Rows are points. The points of each table are mixes of a few directions, plus a little noise. Count the directions of each table, and those that both share. Where both have some left over, give the other angles between the two spaces (their principal angles), to ten degrees, smallest first.
In the rows, zero is written as 128.

First (6 x 2)
[[206 143]
 [134 130]
 [128 127]
 [125 127]
 [ 98 122]
 [ 77 118]]
Second (5 x 2)
[[159 103]
 [106 146]
 [123 132]
 [ 83 165]
 [169  95]]
Directions: first 1, second 1, shared 0; angles 50

First (6 x 3)
[[120  69 119]
 [127 109 128]
 [137 146 143]
 [156 121 180]
 [110 195  86]
 [119 128 111]]
Second (6 x 3)
[[115 116  85]
 [162 137 155]
 [110 135 163]
 [ 71 113  86]
 [190 135 137]
 [118 130 139]]
Directions: first 2, second 2, shared 1; angles 90

First (8 x 6)
[[170 178 160 183 156 138]
 [104  78  55 131 114 162]
 [142 133 117 161 138 148]
 [114 131 159  83 118  94]
 [126 155 113 124 119 138]
 [153 134 144 167 149 135]
 [128 134 141 119 126 119]
 [ 88  83 133  55 104  92]]
Second (9 x 6)
[[111 130  54 136 109 172]
 [115 131  73 133 115 160]
 [146 125 208 121 148  80]
 [119 130  90 133 119 151]
 [135 127 163 123 136 107]
 [117 130  77 134 116 158]
 [123 129 106 131 122 140]
 [135 127 159 125 136 110]
 [149 125 224 119 151  72]]
Directions: first 3, second 1, shared 1

First (8 x 8)
[[ 96 127 141 104 146 115  65 141]
 [104 120 122  90 116 121 104 105]
 [117 131 119 117 114 119 147  83]
 [ 85 148 153 133 176  98  59 132]
 [139 115 121 117 114 141 129 142]
 [171 143 133 187 140 141 182 149]
 [200 117 120 173 112 169 191 185]
 [118 122 112 103 104 124 145  87]]
Second (9 x 8)
[[144 145 138  91 119 152  99 200]
 [131 121 121 160 163 130  93 235]
 [114 129 101 134 151 127 141  77]
 [151 164 132  46  90 166 129 138]
 [127 120 107 166 133 114 169 108]
 [119 109 136 164 130 106 138 104]
 [137 136 113 124 111 131 169 105]
 [115 119 163 111 131 123  75 121]
 [114 108 141 156 124 103 139  66]]
Directions: first 3, second 4, shared 1; angles 30, 50

First (7 x 9)
[[100 163 160 128 162 101  93 120 170]
 [104 135  98 157  86 136  81 106  59]
 [144 136 128 118 108 116 112 137 146]
 [117  90 116 159 136 106  72 108 127]
 [153 182 140  84 109 147 191 161 140]
 [135  91 155  99 136 151 171 131 160]
 [143  98  97 151 160 138 176 133  95]]
Second (9 x 9)
[[151 160 129 121 152 101 138 150 163]
 [109 100 127 134 107 151 119 109  98]
 [106  96 127 134 104 154 118 106  94]
 [104  94 127 135 103 156 117 105  91]
 [195 224 131 108 198  49 158 194 233]
 [140 145 129 125 140 114 133 139 146]
 [123 120 127 130 122 134 126 123 120]
 [100  88 126 136  99 161 116 101  85]
 [125 124 128 129 125 132 127 125 123]]
Directions: first 5, second 1, shared 1

First (9 x 11)
[[179  84 146 143 129 125 145  95 149 166  92]
 [ 83 139 120  99 143 105 175 111  96 197 146]
 [178  94 141 149 142 176 155 126 172 109 112]
 [176 137 187 123  95 153 101  81 172  78 170]
 [105 116 120 156 129 139 116 167 129 146 114]
 [116 138 112 137 100 115 107 154 135 161 122]
 [101 148  86 113 156 116 133 153  92  89 120]
 [100 110 130 126 175 120 145 117  82 126 117]
 [113 187 109 107  84 103  74 145 126  81 160]]
Second (8 x 11)
[[ 85  91 158 129 159 124 119 140 170 173 106]
 [165 140  77 139 104 159 162 176 110  53 159]
 [161 153 132  93 158 135 102 127 113 151 153]
 [ 81 109 135 125 133 144 118 106 158 174  87]
 [120 117  95 204 124 110 138  96 124 153 168]
 [182  99 151  56 132 119 136 161  81  87 108]
 [110 151 141 118 103 127 124 103 128 119  97]
 [118 165 136 165 111 104 127 112 138 115 148]]
Directions: first 6, second 6, shared 1; angles 30, 50, 70, 80, 90

First (9 x 12)
[[105 104 118 149 158 138 123 129 125 131 117 107]
 [108 102 133 144 162 147 114 141 107 127 116 136]
 [145 138 129  87  99 129 130 111 129 139 137 120]
 [138 167 124  93 117 138 114  99 140 155 106 111]
 [135 119 128 158 124 106 133 143 132 101 150 127]
 [150 126 143 141 112  99 132 144 113  88 160 129]
 [ 89 108 123 139 162 139 152 134 118 138 108 125]
 [118 163 127 109 134 146 128 116 141 163  91 147]
 [163 125 126 131  85 109 125 136 148 112 167 148]]
Second (10 x 12)
[[108 130 140 147 150 126 149 150 115 121 115 161]
 [143 154 139 109 117 130 118 124 125 133 122 145]
 [137 138 131 116 116 129 127 125 131 132 130 138]
 [106 122 133 156 165 129 127 139 112 118 112 120]
 [109 109 125 149 143 125 147 140 126 122 128 132]
 [145 143 131 106 107 129 121 120 133 135 132 136]
 [113  81  97 162 167 134  82 100 128 118 130   7]
 [146 135 126 105 100 128 126 119 139 136 139 133]
 [130 115 123 120 100 122 161 136 144 133 148 159]
 [142 152 138 109 115 130 122 126 126 133 124 147]]
Directions: first 6, second 3, shared 3

First (9 x 14)
[[151 106 107 143 159  92 140 111 157 117 136 143 163 119]
 [161 129  65  87 148 130 124 116 100 149 111 117 124 114]
 [ 77 124 207 171  90 132 126 152 151 104 147 139 125 144]
 [147 147 139 143 157 127 142 105 152 127 128 128 134 136]
 [ 81  88 130 118  69 123 105 174  98 120 136 134 123 118]
 [115  62  61  92  95  96 106 163  89 128 130 137 145  96]
 [111 124 160 151 118 124 130 134 144 116 138 135 132 134]
 [187 169 125 148 205 123 159  69 174 132 123 126 144 139]
 [122 202 159  98 111 204 119 127  87 159 104  93  61 152]]
Second (9 x 14)
[[194  75 106 137 115  87 138 137  80 108 138 127 128 114]
 [131 151 153 146 154 122 143 105 165 129 135 143 132 144]
 [160 141 142 133 159 135 121  69 179 126 142 170 128 146]
 [178 112 135 109  92 155 101 109  89 120 140 143  86 132]
 [115 101 103 120 119 140 100 130 137 112 128 125 151 103]
 [137 106 158 155  95 121 135 159  91 104 134 108 115 124]
 [161 159 114 111 183 125 132  54 185 148 137 180 132 152]
 [ 52 145 131 136 125 124 145 186 129 139 107  86 148 120]
 [ 26 160 110 102 109 142 137 203  99 162  91  71 130 118]]
Directions: first 3, second 5, shared 2; angles 40

First (10 x 18)
[[ 82  85 141  79 130  77 119  87 117 179 171 154 165 123 121  95 138 149]
 [117 145 113 109 109 126 126 118 112 158 160 159 113 141 139 103 138 130]
 [138 159 121 129 118 139 123 134 137 142 121 119 112 132 128 139 124 135]
 [132 135 126 131 127 133 128 132 130 127 124 125 123 129 129 132 127 128]
 [163 159 124 164 130 163 132 158 144  93  89  98 106 128 128 161 117 118]
 [ 64  15 162  80 158  51 127  76 108 145 173 159 207 108 114  82 140 138]
 [142 156 138 130 130 130 115 135 165 146  91  79 128 118 111 172 111 151]
 [166 179 112 162 119 172 133 160 137 101  99 111  89 137 136 153 121 115]
 [186 159 114 199 136 193 148 181 131  37  77 105  89 134 140 160 119  88]
 [ 92  90 129  95 126  96 129  99 100 153 177 172 148 132 134  83 144 128]]
Second (8 x 18)
[[127 128 128 127 127 128 128 127 126 130 131 130 128 129 128 125 129 129]
 [114 152 112 135 118 134 111 134 140 123 107 122 111 124 135 148 114 109]
 [ 83 193  79 115  85 132  90 123 130 163 132 158  79 136 153 130 117  97]
 [168  63 171 109 156 112 176 115  96 137 182 141 174 137 110  77 163 178]
 [140 118 140 151 146 134 128 142 147  93  90  94 138 115 119 158 114 122]
 [160  71 162  97 145 110 173 108  87 155 199 159 166 144 116  64 168 177]
 [ 88 184  86 117  91 131  96 123 129 159 134 154  86 136 150 129 118 101]
 [145 116 145 173 157 140 122 154 166  63  51  65 141 102 112 189 100 112]]
Directions: first 3, second 2, shared 1; angles 50

First (10 x 20)
[[128 112 105 112 143  99 149 108  93 166  90 136  74 165 133  56 139 120
  132  98]
 [143 155 160 131 112 156 118 135 153 127 114 131 122 120 122 163 149 164
  143 113]
 [111  84 106 140 152 119 148 128  95 133 118 113 119 149 151  79 127  90
  137 151]
 [108 178 125 130 112 149 124 126 152  95 143 124 148  91 128 175 134 120
  139 129]
 [105  77  99  87 163  79 145 130  98 145 102 136  91 147 147  50 128 129
   92 118]
 [118 127 153 138 126 159 121 149 149 103 130 118 148 108 138 159 141 137
  140 148]
 [142 155 159 136 103 139 117 131 147 116 119 160 116  91 100 141 135 128
  158 105]
 [157 124 117 144 121 119 111 115 127 141 185 112 179 153 112 169  85 132
   93 151]
 [125 151 124 125 124 138 130 124 134 128 127 118 130 133 134 147 136 137
  131 123]
 [140 115 132 136 125 121 115 129 133 125 153 136 152 119 114 140 105 124
  113 140]]
Second (10 x 20)
[[150 171 131 137 109 138 128 109 129 147 115 135 108 139 111 138 138 134
  152  94]
 [141 153 131 133 117 134 127 117 128 140 121 131 117 134 117 134 133 131
  141 109]
 [143 156 131 134 113 133 127 116 128 139 120 132 118 135 118 134 134 132
  143 107]
 [146 162 130 135 111 135 128 112 128 143 117 133 113 135 113 135 135 132
  148 102]
 [ 67   7 117 105 186 105 128 182 126  78 160 108 183  97 176  98 105 110
   61 220]
 [152 174 132 136 107 137 128 107 129 148 117 135 107 140 109 139 137 136
  153  93]
 [125 120 127 127 131 126 128 130 129 125 130 127 130 126 131 126 126 128
  123 134]
 [120 113 127 125 136 125 128 136 128 121 133 126 136 125 136 123 124 124
  118 140]
 [ 89  51 121 114 165 114 129 162 126  96 149 114 163 109 159 109 115 118
   85 187]
 [149 171 131 136 108 136 126 108 130 146 116 135 109 139 111 138 136 133
  152  96]]
Directions: first 6, second 1, shared 1
